Each row is a point. The points of each table are mixes of a few directions, plus a little noise. Count the directions of each table, and those that both share. Where both have some left over, give the other angles between the two spaces (their principal angles), to ten degrees, smallest first.

First, 7 rows:
0: +0.29 -2.02 +2.66
1: -1.02 -0.01 -4.35
2: -0.18 +1.59 -1.90
3: +0.35 -2.23 +3.11
4: -0.11 +3.80 -3.16
5: +0.32 +0.87 +0.73
6: +0.35 -1.98 +2.90
Second, 5 rows:
0: +2.47 -0.16 -1.59
1: -0.39 +0.06 +0.18
2: -2.47 +0.18 +1.58
3: -3.91 +0.38 +2.49
4: +4.16 -0.42 -2.70
Directions: first 2, second 1, shared 0; angles 70

First (9 x 8):
0: +1.65 +0.53 +3.07 +0.31 -0.60 -0.96 +0.21 -2.36
1: -0.70 -0.07 -2.27 -2.09 +0.11 +2.91 +1.40 +0.28
2: -1.03 +0.09 +2.68 +1.37 -0.43 -2.31 -1.09 +0.03
3: +4.22 +0.30 -1.31 -1.46 +0.26 +2.35 +1.84 -2.62
4: +2.05 +0.30 +0.29 -0.85 -0.14 +1.14 +1.08 -1.83
5: +6.60 +0.23 -2.29 +0.00 +0.84 +1.21 +1.12 -2.67
6: -1.36 +0.00 +2.80 +2.02 -0.37 -3.11 -1.63 +0.54
7: -4.41 -0.70 -1.51 +0.87 +0.31 -1.05 -1.58 +3.90
8: -7.03 -0.76 -1.36 -0.10 -0.03 -0.23 -1.30 +4.77
Second:
0: +1.12 +3.74 -0.76 +0.11 -2.12 +0.00 +1.45 +4.84
1: -1.28 +0.81 +1.62 -3.05 +3.15 +2.02 +2.17 +1.97
2: -2.42 +3.65 -2.03 +0.50 -0.23 +0.84 +3.56 +1.50
3: +0.11 -3.22 +0.75 +0.03 -0.01 -0.52 -1.84 -3.63
4: -0.65 +1.50 +0.03 -0.75 -4.23 +0.37 +2.11 -0.64
5: -0.48 -5.44 -1.32 +0.84 +0.54 -1.50 -2.79 -4.19
6: +1.80 -0.77 -0.31 +0.75 +1.16 -0.93 -2.10 +2.04
7: +1.78 -0.28 +2.00 +1.54 +1.76 -0.29 -2.56 -1.89
Directions: first 3, second 5, shared 1; angles 30, 90

First:
0: +2.07 -0.05 -1.45 -2.29 +2.52 -0.31 -3.60 -1.77 -0.98 -1.35 +2.71 +4.32
1: +0.75 +1.02 -1.27 -2.31 -0.27 +4.92 -2.08 +3.30 -0.52 -2.54 +2.52 +2.85
2: +0.04 -2.13 -2.21 -1.55 -3.24 +1.09 -1.28 -2.67 +1.57 -1.81 +2.39 -0.17
3: -0.71 -1.62 -0.39 +0.61 -2.26 -1.43 +0.92 -2.57 +1.34 +0.37 -0.27 -2.22
4: -1.47 +1.11 +1.40 +1.48 -1.26 +1.91 +2.64 +3.71 +0.17 +0.67 -2.05 -2.49
5: -2.06 +0.97 +1.19 +1.45 -2.90 +3.40 +3.18 +4.54 +0.72 +0.23 -1.96 -3.47
6: -0.56 -0.19 +0.75 +1.10 -0.26 -1.32 +1.28 -0.46 +0.24 +1.07 -1.28 -1.56
7: +0.47 +2.31 +1.77 +0.76 +3.70 -0.20 +0.28 +3.05 -1.91 +1.12 -1.47 +1.48
8: +0.76 -2.40 -0.21 +0.82 +1.51 -7.37 -0.62 -7.63 +0.41 +1.98 -0.49 -0.33
9: +0.26 +2.08 +2.07 +1.28 +3.76 -1.48 +0.77 +2.18 -1.74 +1.75 -2.10 +0.76
10: +0.43 -1.20 -1.65 -1.43 -1.36 +0.78 -1.50 -1.73 +0.69 -1.42 +1.98 +0.89
Second, 11 rows:
0: -0.03 +2.67 -0.66 -1.37 +0.14 -1.93 +2.00 -1.73 -2.91 -0.28 +0.44 -1.18
1: -3.43 +3.06 -4.15 -1.34 -3.57 +1.81 -2.74 +0.66 -0.88 +2.16 -0.44 +1.14
2: -0.21 +0.02 -2.09 -0.78 -0.61 +1.40 +0.74 +3.53 -1.07 -0.23 -1.39 +0.34
3: +1.66 +2.64 +6.39 +1.22 +3.76 -1.82 +2.35 -3.43 +1.81 -1.51 +1.43 -1.94
4: +1.52 -2.98 +1.94 +2.10 +2.52 -0.78 +0.03 +1.48 +2.40 +0.62 -1.95 +0.47
5: -0.95 -0.92 +0.36 -0.28 -2.53 +2.35 -1.18 -1.38 -2.79 -1.13 +3.93 -0.49
6: +1.23 +0.18 -1.66 -0.62 +1.41 -0.67 +0.44 +1.75 +4.68 +0.07 -3.58 +1.00
7: -1.37 -5.14 -2.11 +1.42 -2.19 +0.38 -4.24 -0.41 -0.70 +2.17 +0.18 +1.87
8: +1.49 -3.44 +1.18 +0.79 +0.34 +2.60 +1.45 +4.57 -1.55 -1.68 +0.32 -0.32
9: -0.08 +2.41 -2.04 -2.21 -1.18 -1.13 -1.46 -4.72 +4.11 -0.57 +0.64 +0.57
10: +0.31 +1.36 +2.83 +1.07 +2.22 -2.08 +2.44 -0.52 -3.26 +0.32 +0.19 -1.50
Directions: first 3, second 6, shared 2; angles 90

First, 11 rows:
0: +1.46 +0.38 -1.45 +0.87 -2.84 -0.40 -1.47 -0.78 -0.30 -1.02 -3.28 +2.90 +1.20 -1.51 +0.72 -2.46 -0.93 +1.01 +3.44 -4.51
1: -0.61 -0.92 +0.46 +0.77 -0.15 +0.65 -1.07 +1.15 -0.78 -1.39 -0.58 +0.90 -0.05 -2.70 -1.51 -0.34 +0.49 +0.02 -0.14 -1.70
2: -2.91 +4.20 +3.42 -0.53 +4.72 +2.21 +0.23 -4.03 +3.42 +6.96 +1.37 -4.03 -0.07 +9.49 -0.03 -2.23 +1.74 +1.72 -1.49 +4.84
3: +0.78 -1.48 +2.23 -0.19 +0.37 +0.05 +1.73 +1.53 -0.11 +2.16 +0.09 -2.17 -1.77 +0.37 +0.59 +0.33 +2.28 +0.67 -1.20 +3.49
4: -3.25 +0.63 -1.33 +1.02 +1.35 +1.03 -2.02 -0.20 -0.29 -4.13 +2.58 +0.79 +1.70 -3.46 -3.10 +2.75 -2.26 -1.49 -2.27 -2.86
5: +0.43 -0.16 -0.73 +1.01 -1.32 -0.78 +0.78 +0.37 -0.08 -1.52 +0.50 -1.89 +0.31 -2.85 +1.25 +2.39 -0.88 +0.31 -0.97 -0.22
6: +1.40 -0.51 -2.97 -2.19 -0.78 -1.39 -0.59 +0.01 -0.98 -1.46 +0.29 +4.95 +0.51 +1.45 -0.33 -0.88 -1.38 -2.25 +2.09 -1.50
7: -2.10 +1.77 +1.01 +0.80 +1.65 +1.54 -1.42 -1.76 +0.99 +1.07 -0.11 -0.12 +0.82 +1.85 -1.19 -1.50 -0.07 +0.82 -0.07 -1.05
8: -0.49 +0.57 +1.33 +0.59 +0.78 +0.56 +0.59 -0.47 +0.71 +1.43 +0.20 -2.27 -0.23 +0.69 +0.41 +0.17 +0.60 +0.95 -0.96 +1.22
9: +2.48 -1.71 -3.38 -1.31 -2.34 -2.73 +1.56 +1.59 -1.35 -3.58 +1.60 +1.39 +0.05 -2.80 +1.73 +3.47 -2.12 -2.41 -0.15 +0.20
10: +3.09 -2.87 +1.53 -0.58 -1.81 -0.90 +1.76 +2.55 -1.03 +1.99 -2.18 +0.18 -2.44 -0.44 +1.45 -1.74 +2.80 +0.73 +1.21 +2.13
Second:
0: -0.54 +2.53 -0.54 +1.44 -0.45 +0.27 -0.22 -2.33 +1.53 +0.57 -0.88 -1.91 +1.51 +0.68 +1.63 +0.05 -1.26 +1.40 +0.60 -1.35
1: +0.50 -2.36 +0.41 -1.26 +0.42 -0.05 +0.17 +2.20 -1.28 -0.48 +0.79 +1.69 -1.41 -0.72 -1.39 -0.01 +1.28 -1.26 -0.50 +1.29
2: -0.06 +0.65 -0.18 +0.25 -0.15 +0.05 -0.05 -0.55 +0.28 +0.13 -0.11 -0.45 +0.37 +0.18 +0.38 -0.01 -0.31 +0.18 +0.08 -0.31
3: -0.09 +0.58 -0.20 +0.24 -0.13 +0.07 -0.07 -0.63 +0.51 +0.19 -0.20 -0.47 +0.39 +0.07 +0.40 +0.12 -0.41 +0.24 +0.25 -0.37
4: +0.72 -3.98 +0.67 -2.18 +0.64 -0.07 +0.24 +3.85 -2.46 -0.87 +1.32 +2.86 -2.43 -1.09 -2.63 -0.17 +2.04 -2.18 -0.66 +2.08
5: +0.54 -2.42 +0.40 -1.32 +0.46 -0.02 +0.19 +2.45 -1.57 -0.52 +0.75 +1.94 -1.52 -0.74 -1.65 -0.05 +1.46 -1.42 -0.55 +1.38
6: -1.20 +6.02 -1.09 +3.42 -1.08 +0.20 -0.46 -5.94 +3.63 +1.37 -1.89 -4.57 +3.58 +1.69 +3.89 +0.27 -3.23 +3.43 +1.20 -3.24
7: +0.45 -1.80 +0.36 -1.22 +0.47 -0.09 +0.05 +1.79 -1.06 -0.40 +0.61 +1.40 -1.07 -0.51 -1.21 -0.08 +0.96 -0.91 -0.38 +1.06
8: -1.38 +6.39 -1.21 +3.40 -1.29 +0.32 -0.56 -6.19 +3.71 +1.34 -2.14 -4.79 +3.94 +1.86 +4.25 +0.19 -3.43 +3.42 +1.28 -3.49
9: +1.34 -6.50 +1.21 -3.53 +1.20 -0.39 +0.46 +6.33 -3.86 -1.48 +2.09 +4.97 -3.85 -1.87 -4.25 -0.29 +3.57 -3.49 -1.43 +3.56
10: -0.18 +1.09 -0.23 +0.49 -0.33 -0.03 -0.11 -1.00 +0.71 +0.26 -0.27 -0.84 +0.60 +0.28 +0.63 -0.07 -0.55 +0.44 +0.16 -0.56
Directions: first 5, second 1, shared 1

First:
0: -3.34 -3.22 +2.97 -0.36 +0.92 -2.70 +0.07 -3.18 +0.84 +2.22 +0.25 +3.61 +3.19 +1.36 -0.19 +1.00 -0.58 +2.72 -0.34 +2.00 -0.17 +3.34 +1.81 -1.81 -1.01 -0.05 +3.43 -5.46 +2.37 -2.24 +3.77 +2.34
1: -0.83 -1.35 +1.26 -0.94 +0.23 -0.31 -0.05 -0.54 +1.71 -0.45 -0.28 +0.17 +1.05 +1.47 -0.94 -0.05 +0.13 +1.22 -0.74 +1.17 -1.73 +1.13 -0.65 -1.07 -1.09 -0.18 +1.73 +0.52 +2.58 -2.66 +2.04 +0.22
2: +0.32 -0.31 +2.72 -0.02 -0.90 -0.70 -1.19 +1.48 +3.94 +0.58 +0.09 -0.09 -3.16 -1.23 +0.01 -0.54 -0.73 +7.36 -2.47 -2.89 -1.38 +2.51 +0.96 -0.65 -1.88 -0.20 +1.90 -4.32 -0.18 -5.88 +4.95 -2.20
3: -1.69 -1.96 +1.64 -0.72 +0.50 -1.14 +0.04 -1.61 +1.12 +0.49 -0.10 +1.29 +2.07 +1.51 -0.61 +0.31 -0.03 +1.23 -0.48 +1.67 -1.19 +1.79 +0.19 -1.32 -0.99 -0.11 +2.19 -1.31 +2.53 -2.14 +2.38 +1.16
4: +2.07 +2.26 -1.96 +0.89 -0.78 +0.98 -0.22 +1.44 -1.28 -0.28 +0.10 -1.92 -1.92 -1.66 +1.06 -0.62 +0.25 -1.39 +0.17 -1.71 +0.66 -1.56 +0.05 +1.24 +0.72 +0.19 -2.41 +1.16 -2.67 +2.14 -2.14 -1.02
5: +0.46 -0.31 +0.76 +0.08 -1.05 -1.54 -1.03 -1.27 +1.57 +1.16 -0.10 -1.72 +1.05 +0.26 +1.19 -1.22 +0.64 +2.51 -2.38 +0.19 -3.55 +2.89 +1.15 -1.45 -2.41 +0.12 +1.33 -2.49 +1.37 -3.51 +4.17 +0.58
6: +1.50 +2.23 -4.13 +1.06 -0.06 +0.94 +0.71 -0.63 -4.85 -0.13 +0.10 -1.65 +1.59 -0.51 +1.45 -0.21 +0.96 -7.59 +2.09 +1.15 +1.51 -3.00 -0.19 +1.47 +2.03 +0.43 -3.70 +3.72 -2.33 +7.09 -5.70 +1.52
7: +0.42 +1.35 -1.75 +0.71 +0.51 +1.28 +0.76 +1.12 -2.66 -0.43 +0.27 +0.84 -1.25 -1.24 +0.04 +0.80 -0.41 -3.17 +2.23 -0.83 +3.62 -2.91 -0.29 +1.81 +2.49 +0.09 -2.41 +1.54 -2.91 +4.77 -4.61 -0.37
8: +1.09 +1.31 -1.52 -0.70 +0.64 +3.20 +0.92 +3.20 -0.40 -3.16 -0.32 -0.52 -2.63 +0.03 -2.00 +0.52 -0.22 -2.90 +1.92 -0.75 +2.23 -4.19 -3.02 +1.78 +2.13 -0.28 -2.09 +6.64 -0.76 +2.43 -4.85 -2.22
Second:
0: -1.51 -1.42 -3.27 +1.88 +0.06 +7.51 +1.61 -2.20 -2.41 -0.70 -1.83 -2.82 +1.37 -2.00 -2.34 -2.22 -4.66 +2.96 +4.25 +1.00 -0.32 -0.39 -0.73 -1.51 +0.18 +2.26 +3.52 +3.12 +0.75 -3.37 -5.18 +0.48
1: -2.06 -1.85 -3.84 +1.21 -0.44 +5.61 +1.07 -0.73 -1.48 +0.68 -1.56 -2.13 -1.42 -0.84 -2.84 -2.89 -3.29 +2.75 +3.66 +1.44 -0.23 +1.36 -0.24 -2.68 +0.28 -0.80 +4.08 +4.03 +1.01 -2.93 -2.04 -2.23
2: +1.14 +1.04 +2.52 +0.31 +0.28 -4.65 -0.93 -1.33 +1.51 +0.60 +0.96 +1.33 +1.33 -0.72 +3.16 +0.41 +1.49 -0.40 -1.89 -1.89 +0.38 +0.23 +1.41 +0.26 -0.60 +1.87 -2.53 -5.78 -1.71 +1.69 +3.22 +3.60
3: +0.52 +1.10 +1.15 +0.53 -0.86 -4.07 -1.33 +0.72 +0.07 +1.50 +1.89 +0.21 +0.57 -0.47 +3.21 +0.89 +2.71 -2.10 -1.69 -0.62 +0.75 +1.06 +3.27 +0.69 -0.28 -0.45 -1.62 -4.97 -2.35 +3.57 +2.25 +0.80
4: -0.60 -0.84 +0.36 -1.86 +0.58 -0.13 +1.11 -1.52 -2.56 +1.62 -1.20 +3.31 +0.66 +2.56 -2.36 +2.37 -0.91 +0.72 -1.90 +1.92 -1.31 +0.53 -2.26 +1.57 +0.22 -2.15 +1.15 +1.49 +2.65 -2.37 -1.24 -2.05
5: +2.26 +2.42 +3.42 -0.67 +0.01 -4.21 -1.07 +1.53 +1.24 -1.63 +2.06 +0.35 +2.12 -0.14 +3.42 +2.95 +3.17 -3.67 -2.81 -1.70 +0.57 -2.21 +1.00 +3.11 -0.30 +1.63 -4.21 -3.83 -1.68 +3.96 +0.10 +2.45
6: -0.45 -0.07 -1.87 -0.35 -0.79 +2.01 -0.37 +3.45 +0.44 -0.84 +0.43 -1.98 -2.85 +0.70 -1.47 -0.74 +1.04 -1.38 +1.18 +0.80 +0.41 -0.04 +0.00 -0.61 +0.59 -2.46 +0.99 +4.58 +0.21 +0.87 -0.60 -3.68
7: +0.07 -0.38 -0.89 +0.95 +0.58 +2.33 +0.07 +0.31 +3.46 -2.53 -0.73 -2.29 -2.03 -1.52 -0.63 -3.65 -1.40 +1.81 +2.90 -1.73 +0.46 -0.97 -1.25 -2.81 -0.13 +2.23 +0.14 +2.45 -0.49 -1.53 +1.20 +1.51
8: +0.64 +0.23 +2.31 -2.21 +0.71 -4.43 -0.11 -0.32 -0.28 +1.45 +0.08 +4.03 +0.14 +2.68 -0.15 +2.77 +1.73 -0.72 -3.65 +0.42 -0.73 +0.54 -1.33 +1.81 +0.01 -2.08 -1.39 -1.24 +1.34 +0.06 +2.14 -0.84
Directions: first 4, second 5, shared 1; angles 40, 60, 90
